Rows are points. Each copy is the shape, with its points in the same order, turned, moved and blurred by noise. Say if it was mirrored as well.
(in the rows, 128 means zero)

Shape, 7 rows:
[[141  96]
 [129 167]
 [ 65 163]
 [133 142]
 [ 51 114]
 [101 131]
 [135 102]]
Copy 1 (7 x 2):
[[149 164]
 [118 102]
 [ 65 112]
 [140 126]
 [ 59 163]
 [107 146]
 [140 160]]
Copy 1 is: mirrored
Copy 2, 7 rows:
[[ 96 164]
 [160 129]
 [135  69]
 [137 142]
 [ 85  71]
 [117 117]
 [100 155]]
Copy 2 is: mirrored

Shape:
[[119 128 123 123]
 [ 97 103 194 173]
 [ 95 139 194  97]
 [190  77 169 104]
 [117 165 104 135]
 [142 106  95 124]
 [104 120 113 145]]
Copy 1 (7 x 4):
[[122 138 148 132]
 [108  58 103 116]
 [ 77 122 121  74]
 [180 100 179  66]
 [125 168 120 153]
 [152 137 174 152]
 [117 124 141 157]]
Copy 1 is: mirrored
Copy 2 (7 x 4):
[[133 124 109 136]
 [133 104 194 119]
 [ 91  63 135 129]
 [203  60 118 153]
 [111 154  97 155]
 [171 140  87 131]
 [137 152 116 120]]
Copy 2 is: mirrored
Copy 3, 7 rows:
[[127 128 126 119]
 [110 102 198 180]
 [130 153 205 102]
 [221  98 168 136]
 [117 159 110 141]
 [160 111 107 126]
 [116 104 120 136]]
Copy 3 is: only turned
Copy 4, 7 rows:
[[125 122 135 127]
 [106 130  91  47]
 [ 98 138 175  64]
 [189  68 153  72]
 [129 156 134 153]
 [146  94 125 148]
 [113 123 110 133]]
Copy 4 is: mirrored

Shape:
[[151 103  59 126 169 141]
 [155 112 148 107 161 124]
 [139 122 129  98  64 113]
 [151 211  89 127  58 112]
 [126 108 111 130 161 126]
 [164 125 128  86 165 150]
 [160 109 150  70 155 111]
 [153 137 140 113 121 126]
 [147 157 151 135 156 217]
 [113 122 139 141 165 123]
 [ 39 152 133 134 145 120]]
Copy 1 (11 x 6):
[[142  61 121 166 118  88]
 [125  98 164 106 146 125]
 [136 137 141  94  62 144]
 [135 200 161 170  44 105]
 [112  91 127 140 140 116]
 [123  73 179 121 128 110]
 [123  90 170  71 132 102]
 [129 128 167 116 114 129]
 [111  89 212 183 130 165]
 [ 94 115 136 138 159 135]
 [ 26 140 117 143 124 141]]
Copy 1 is: mirrored
Copy 2, 11 rows:
[[150 118  50 108 178 151]
 [162 105 133 108 151 125]
 [130 112 104 117  59 131]
 [101 203  88 111  61 152]
 [133 105  98 125 163 129]
 [169 113 124  86 152 160]
 [167  95 136  75 133 123]
 [149 130 123 116 115 135]
 [155 138 154 149 162 214]
 [121 114 130 137 167 120]
 [ 38 107 138 138 153 134]]
Copy 2 is: only turned

Shape:
[[134 130 119 135 152 149 154 139 207]
 [144 139 188  82 166  96 151  82 121]
 [147 143 150 103 161  99 143 169 135]
 [140 163 172 142 114  93 137 104 122]
 [154 118 116 131 148 160 102 134 154]
 [118 111 191 141 114 136 158 113 122]
 [ 90 129 160 108 147  90 122  94 135]
 [124 176 113 100 165 179 118 160 166]
 [ 94  62  70 205  76 174 208  75  90]
 [125 137 184  84 113 102 134 130 108]
 [117 129 194 131 162  93 132 120 120]
 [128 148 117 154 170 172 143 143 154]]
Copy 1, 12 rows:
[[169 115  99 154 110 125 101 187 150]
 [160  90 143 133 179  63 119 114  93]
 [158 140 131 118 165 113 156 154 115]
 [167 127 159 159 136  95 132  88 117]
 [161 123 101 137 152 174  91 141 139]
 [141  90 192 158 135 126 118 130 114]
 [114 103 142 125 136  80 112 101 132]
 [143 156  72 132 123 146  93 165  98]
 [107   7 136 220  57 202 145  94 142]
 [145 115 172  98 141 109 130 106  90]
 [130 118 169 151 170  89 125 120 120]
 [134 133  92 182 134 148 107 160 116]]
Copy 1 is: mirrored
Copy 2:
[[125 104 120  97 185 146 102 172 214]
 [160 138 167  59 168 121 116  75 145]
 [125 143 144  71 172 105 100 162 138]
 [135 151 155 126 129 104 131 109 154]
 [150 105 119 126 169 147  66 163 155]
 [131  88 190 109 136 136 137 124 151]
 [105 115 139 102 177 115 119  79 138]
 [107 155 117 100 181 185  63 173 168]
 [154  20  88 156 103 196 214 153 139]
 [112 126 170  78 128 111 100 108 124]
 [128 127 185 105 181 103 120 109 128]
 [140 134 127 124 185 177 108 178 169]]
Copy 2 is: only turned

Shape (17 x 12):
[[116 165  91 198 129 123 101  98 137  93  89 147]
 [100 140  85 149 115 167 146 117 173 103 109 132]
 [117 168 155 142 100 115 134 159 161 132 131 155]
 [121 146 140 118 148 122 175 166 128 134 146 133]
 [164 141 136 122 150 115  78  68  58 172 181  97]
 [123 122 105 173  78 135 148  90 136 125 111 183]
 [141 141 188 124 185 100 125 147 159 167 124 104]
 [ 78 153 116 118 158  96 156 117 122 128 118 164]
 [119 145 143  83 133 120 133 175 150 119  95 121]
 [136 119  91 163  94 147 140  88 138 107  63 162]
 [109 108 135 136 129  95 147 158 150 151 137  95]
 [102 134 113 181  73 110  78  68 138 114  77 135]
 [129 148 102 206  94 126 109  75  72 100  75 118]
 [175 105 137 173  97  93  80  44 108  73 138 109]
 [163 149  91 137 145  76  81 100  76 151 158 113]
 [135 177 123 105 129 105 182 118 160 142 117  94]
 [117 143 191 111 144 109 111 127 123 140 163  85]]
Copy 1:
[[ 97 159 110 185 147 141 113  69  98  80 118 136]
 [ 81 136 121 147 139 172 100  94 158  94 106  92]
 [101 165 159 137 128 102  98  95 168 147 107 145]
 [ 97 145 142 115 172 107 116 147 160 159  86 122]
 [172 123 123 106 172 146 169 150  89 157 194 177]
 [ 84 109 103 131 114 132 106  44 128 134 112 117]
 [144 137 177 142 157 103 165 161 171 130  82 175]
 [ 46 150 105 123 162 112 129 130 134 120 105 158]
 [105 184 153  98 129 112 118 155 158 111  74 131]
 [ 99 130  99 133 104 158 119  56 104 101  82 101]
 [116 134 128 144 125  96 143 160 172 137 112 116]
 [ 96 141 107 169  79 140 145  61  99  82 148 140]
 [109 156  98 175 124 152 153  68  48 123 130 105]
 [156 115 127 122 133  97 164  64  70  74 180 108]
 [165 155  73 124 169 117 146 132  91 134 170 167]
 [105 179 124 115 164 130 173 112 187 129 100 118]
 [129 146 184 121 152 103 162 164 140 137 151 151]]
Copy 1 is: mirrored
Copy 2, 17 rows:
[[121 166  95 174 124 136  60 119 126 112  70 183]
 [117 156  85 155 134 182 116 105 176 121  76 140]
 [120 146 159 126 105 146 115 136 178 161 119 158]
 [103 141 143 126 135 134 160 164 157 137 130 132]
 [ 95 172 114 113 124  88  75  99  64 134 206 106]
 [131 122  93 181  92 147 115  81 143 138 103 174]
 [150 139 158  85 185 103 105 162 157 140 146 141]
 [ 66 137 133 146 144 108 141 123 159 114 115 176]
 [122 155 151  78 140 131 156 140 160 143  87 148]
 [145 133  85 167 112 146 114  75 119 137  64 175]
 [116 115 138 117 144 110 121 150 164 147 104  95]
 [127 141 114 156 104 118  38  54 131 139  56 162]
 [112 163 129 197 113 128  60  83  66 138  67 155]
 [173 161 121 162  86  88  53  66  90  86 121 121]
 [ 86 174  97 122 107  60  69 133  83 140 145 126]
 [126 189 127 139 159  95 144 127 180 165 116 124]
 [118 156 189  96 149 110 100 126 139 126 168 104]]
Copy 2 is: only turned
Copy 3 (17 x 12):
[[112 133 162 227 123 126 122 118 145  99 112 165]
 [106 125 133 168 107 171 173 144 146 107 112 165]
 [127 122 175 124 108 104 133 179 129 122 141 151]
 [151 127 133 119 152 122 155 180  97 138 115 135]
 [150 146 132 149 119 131  66  65  58 176 123  79]
 [142  92 148 188  85 132 163 116 112 112 154 185]
 [157 119 179 102 161 104 128 140 147 157  97  81]
 [131 132 141 140 179 115 149 130 112 141 122 189]
 [119 104 140  94 135 116 129 169 133 122  73 149]
 [132  83 145 199  85 137 165 103 126  97  99 183]
 [133 104 108 117 141 105 150 151 145 137 134 104]
 [ 80  94 158 200  86 107 118  77 148 107 136 163]
 [ 93 104 142 249 101 102 125  91  90 105 106 139]
 [127  95 150 188 105 132  81  52  94  57 148  96]
 [159 159 105 167 123 101  62  86  92 141 117 116]
 [129 165 139 104 125 104 181 130 114 112  95 125]
 [109 119 159  98 151 119 102 133 101 148 130  76]]
Copy 3 is: only turned
Copy 4 (17 x 12):
[[116 182 120 212 124 132 126  78 141 133 104 119]
 [ 99 171 103 148  91 105 158  98 181 106 113 129]
 [ 91 137 133 146  97 154 127 152 152 130 105 178]
 [102 117 101 110 120 141 160 167 125 134 119 144]
 [174 100 159 100 154 143  89  77 110 202 155 115]
 [135 131 141 185 107 100 172  96 171 138  87 155]
 [108 137 126 105 175 180 106 181 158 135 130 137]
 [ 93 159 128 140 155  89 161 145 106 154 118 152]
 [127 167 118 101 109 136 129 172 125  98 111 158]
 [162 159 131 177 109 109 171  94 170 109  72 127]
 [113 112 121 126 113 124 121 182 155 134 138 121]
 [135 176 185 194 101 104 111  82 170 140  90 124]
 [152 162 156 198  95 140 142  67 128 150  78  74]
 [172  95 176 201 131 137  94  51 123 108 138 114]
 [172 120 119 152 146 123  76 105  97 195 134 123]
 [ 89 114 108  92 129 112 110 140 134 116  71 120]
 [103 121 172  96 130 165 100 143 128 140 161 129]]
Copy 4 is: mirrored

Shape, 17 rows:
[[151 120 148 140 125 161 201 155 151 180  97 176]
 [ 74 128 138 134 153 162 155 116  89 185 155 168]
 [136 193 179 123 123  99 140 121 109 105 111 178]
 [ 98 113 135 130  96 111  98 149  82 161  94 106]
 [112 190  99  95 115 116 184 161 176  94  87  87]
 [143 111 109 123 124 108 133 105 123  85 104 148]
 [ 64 199 156 165 157 144 186 136 140  92 144 148]
 [102 124  83 111  99  77 130 118 110 102 179 133]
 [125  99 142  87 121 180 108 140 125 166  94  81]
 [137 121 135 135 175 169  98 114 110 161  89 121]
 [130 201 181 152 137  94 159 172 166 135 132 122]
 [100 169 164 148 101 133 132 109  91 111 171 153]
 [146 110 124 152  90 124 154  94 111 186  95 160]
 [133 139 191 125 138  89 113 100 167 106  80 142]
 [ 92 132  99 119 175 172 118 107 175 155 123 187]
 [ 78 107 167 163 186 104 105 175 110 165  87 177]
 [ 80 147  97  84 168 125 160 118 135 131 141  89]]
Copy 1 (17 x 12):
[[110 111 180 150 159 108 141  96 145 164  57 178]
 [ 69 153 184 123 170 106  89 115 179 171 150 149]
 [158 142 226  79 138 111 140 105 138 125 113  90]
 [ 99 145 159 133 114  75  77 152  87 138 124 101]
 [132 178 147 133 129 137 228 167 101 133  99 108]
 [133 139 155 117 107 152 131  81  93 127 133 112]
 [121 170 198 102 143  91 205 119 188 128 165 142]
 [124 167 137  58 110 151 117 138  93 164 171 128]
 [ 85 103 140 189 126 125 100 170 123 138 110  94]
 [115 131 143 182 150 113  86 106 154 113 125  97]
 [161 136 160  82 145  69 182 150 165 124  89 114]
 [144 138 213  88 117 106 118 134 156 157 177 124]
 [128 147 171 144 114 107  79  86 118 191  85 141]
 [133 126 168 103  80 115 142  90 151 101  84  68]
 [ 90 172 151 139 141 173 108 105 193 107 111 153]
 [ 66 147 157 104 152  49  88  87 148  71 103 133]
 [ 83 172 116 121 155 147 161 149 144 158 151  91]]
Copy 1 is: only turned
Copy 2, 17 rows:
[[133  92 159 161 106 156 131 212 162 147 173 144]
 [ 97 159 123 125 113 158 164 168 123 200 149 170]
 [114 161  98 136 115 151 165 172 135  54 128 129]
 [ 64 130 157 112 128 134 107 165  58 131 114 140]
 [170  83  62 128 142 123  91 211 105 114 104  81]
 [129 111 129 148 152 137 122 130 135  97  82 151]
 [117 140  48 100 164 175 165 196 165 140 141 108]
 [122 111  97 156 174 121 166 108  66 135  96 136]
 [ 94  96 149  90  75  99  76 156 110 159 116 128]
 [101 157 146 105 110 125  69 145 146 148 133 157]
 [119 139  99 123 149 122 143 203 126  90 181  68]
 [ 76 141  82 123 126 170 180 125 118 116 138 125]
 [ 89 126 166 196 109 172 115 163 118 138 126 149]
 [ 87 146 136 138 135  97 127 176 170  67  91 105]
 [107 136  84 149 136  92 110 174 173 178 134 196]
 [ 76 175 171  92 176 112 137 219 128 130 143 180]
 [156 136  83 111 139 106 125 160 105 188  92 109]]
Copy 2 is: only turned
Copy 3:
[[137 143 109  98  94 185 110 107  66 137 137 166]
 [ 64 155  97  94 144 134 141 109 128 135 156 179]
 [144 192 180 107 123 115 124  90 115  81 121 117]
 [107 114 114 101 122  90 100 105 145 176 118  88]
 [145  98 178  82  46 178 159 149 143  93 116  88]
 [171 100 123 123 120 122 130  83 154  92 106 127]
 [ 99 194 133  99 107 165 199 123 138  70 139 106]
 [133  91 135 117  93  56 163 111 164 101 151 130]
 [128  76 128  82 164 161  98 141 131 179 140 110]
 [116 123 120 143 176 168 100 121 146 149  99 132]
 [137 178 181 130  80 146 180 142  92 123 123  94]
 [107 170 132 116 143 100 142 104 133  82 175 106]
 [115 118 108 145 102 137  80  56 116 152 153 151]
 [190 159 175 123 141 150 148  66 139 140 101 104]
 [140 152 120 114 125 179 134 132 190 131 143 208]
 [117 194  89 108 138 121 140 106 133 176  58 153]
 [ 94  79 169  87 113 146 180 142 167 118 128 140]]
Copy 3 is: mirrored
